Each point is reached from the start by the listed moves, each made once or not at all, plus a little noise. Say if it took an odd or an even number of moves. Then give how often each move was made.

Moves:
(1): [+0.49,+0.51,-0.25]
(2): [+0.20,+0.26,+0.90]
Start: [-0.03,+0.11,-0.08]
Points:
[-0.02,+0.12,-0.10] -> even (0, 0)
[+0.47,+0.63,-0.33] -> odd (1, 0)

Moves:
(1): [-0.02,+0.12,+0.07,-0.12,-0.29,-0.54,+0.09,-0.23,+0.35,-0.17]
(2): [+0.26,+0.11,+0.53,-0.14,-0.35,+0.46,+0.27,-0.37,-0.26,-0.37]
(3): [+0.47,+0.15,-0.14,+0.15,+0.12,-0.02,-0.19,-0.41,+0.27,-0.18]
(4): [+0.09,-0.07,+0.20,-0.21,-0.24,-0.01,+0.06,+0.20,+0.03,-0.02]
(5): [+0.04,+0.27,-0.09,-0.16,-0.39,-0.13,-0.03,-0.04,-0.02,+0.06]
(6): [-0.31,+0.17,-0.07,+0.36,-0.14,+0.07,+0.26,+0.08,+0.04,-0.44]
(7): [+0.23,+0.34,+0.29,-0.07,+0.49,-0.30,-0.60,+0.36,-0.24,+0.54]
(8): [+0.12,+0.12,+0.12,+0.17,-0.03,-0.29,-0.03,+0.17,-0.30,-0.04]
(9): [+0.12,+0.01,+0.08,+0.52,+0.13,+0.01,-0.33,-0.15,-0.09,+0.10]
Start: [+0.22,+0.33,+0.00,-0.31,+0.21,-0.28,-0.20,-0.08,+0.09,+0.14]
Points:
[+1.11,+0.85,+0.39,+0.06,-0.29,+0.05,-0.49,-1.05,+0.00,-0.25] -> even (0, 1, 1, 0, 1, 0, 0, 0, 1)
[+0.40,+0.91,+0.74,-0.08,-1.09,-0.41,+0.12,-0.63,+0.15,-0.71] -> even (1, 1, 0, 1, 1, 1, 0, 0, 1)
[+1.29,+1.02,+0.77,-0.10,-0.84,-0.79,-0.36,-0.91,+0.06,-0.47] -> odd (1, 1, 1, 1, 1, 0, 0, 1, 1)
[+0.27,+0.38,+0.26,-0.65,-0.31,-0.81,-0.03,-0.11,+0.47,-0.06] -> even (1, 0, 0, 1, 0, 0, 0, 0, 0)
